Each point is reached from the start by the listed moves, each made once or not at all, plus a little noise. Is the number of moves made odd or even? Then give how often each move was made.

Moves:
(1): [1.41, 3.51, 1.51]
(2): [-1.81,  1.09, -0.65]
Start: [-0.07, -0.43, -0.39]
Points:
[ 0.02, -0.42, -0.36] => even (0, 0)
[-0.45,  4.12,  0.45] => even (1, 1)

Moves:
(1): [-0.64,  0.31, -1.09, -1.32, -1.95]
(2): [-1.12,  1.75, -0.15,  0.40, -2.03]
(3): [ 0.22,  1.12,  0.59, -1.47,  1.21]
(4): [ 1.65,  0.10, -0.78, -0.66, -0.42]
Start: [-0.99,  0.70,  0.14,  0.61, -0.28]
Points:
[-0.40,  2.57, -0.76,  0.64, -2.66] => even (0, 1, 0, 1)
[-2.63,  3.74, -0.44, -1.80, -3.16] => odd (1, 1, 1, 0)
[-2.88,  2.68, -1.29, -0.30, -4.30] => even (1, 1, 0, 0)
[-0.69,  1.85,  0.94, -0.77,  1.09] => odd (0, 0, 1, 0)

Moves:
(1): [ 1.05,  0.76,  0.48, -2.04,  0.53, -0.11,  0.38,  0.86,  1.93,  1.02,
 -0.19, -0.02]
(2): [ 0.10,  0.92,  1.00, -0.40,  0.28, -0.33, -0.08, -0.71,  0.55,  0.23,
 -0.30, -0.30]
(3): [ 1.33, -1.15,  1.57,  1.83,  1.03,  0.39, -0.85,  1.22,  0.25,  1.31,
 -0.36,  1.17]
(4): [ 1.41, -2.42,  1.04, -0.08, -1.34,  0.99,  1.30, -2.45, -0.14, -0.71,
 -2.24, -2.09]
(5): [-0.20, -0.03,  0.04,  0.04,  0.30,  1.49, -0.51, -0.21,  0.77,  1.66,
  0.30, -0.60]
(6): [ 0.21,  0.31, -0.41, -1.34,  1.19,  1.28,  0.75, -0.65, -1.46,  0.10,
 -0.31,  0.05]
(7): [ 0.86,  0.93,  0.19,  0.42,  0.63, -0.77, -0.20,  3.15,  0.17, -0.25,
  0.25, -2.52]
(8): [ 1.44, -0.15,  1.20, -0.52,  0.67,  0.56, -1.89,  1.15,  0.11, -0.50,
  1.22, -0.72]
(9): [-0.88,  1.30,  0.46, -1.66,  0.45,  2.48,  2.20,  0.60, -0.93,  2.50,
  1.47,  0.30]
Start: [-0.55, -0.79,  0.20, -0.52,  1.99,  0.22, -0.38, -0.34, -1.79, -0.80,
 -0.72,  0.54]
Points:
[ 1.07,  0.32,  2.12, -2.71,  4.46,  3.18, -2.00, -0.74, -1.87,  0.76,
  0.14, -1.00] => even (0, 1, 0, 0, 1, 1, 0, 1, 0)
[ 1.19, -2.13,  3.12, -2.73,  1.99,  5.55,  0.82, -1.32, -2.02,  2.13,
  0.00, -2.53] => even (0, 0, 0, 1, 1, 0, 0, 1, 1)
[-0.48,  2.66,  1.52, -3.36,  4.85,  4.47,  1.61,  1.86, -2.74,  3.37,
  0.68, -2.49] => odd (0, 1, 0, 0, 1, 1, 1, 0, 1)
[ 0.79, -1.13,  2.26, -4.22,  1.91,  5.06,  3.00, -1.53, -0.13,  3.66,
 -1.37, -1.87] => even (1, 0, 0, 1, 1, 0, 0, 0, 1)
[ 0.28,  0.27,  0.40, -0.05,  2.64, -0.45, -0.58,  2.75, -1.63, -1.04,
 -0.52, -1.93] => odd (0, 0, 0, 0, 0, 0, 1, 0, 0)
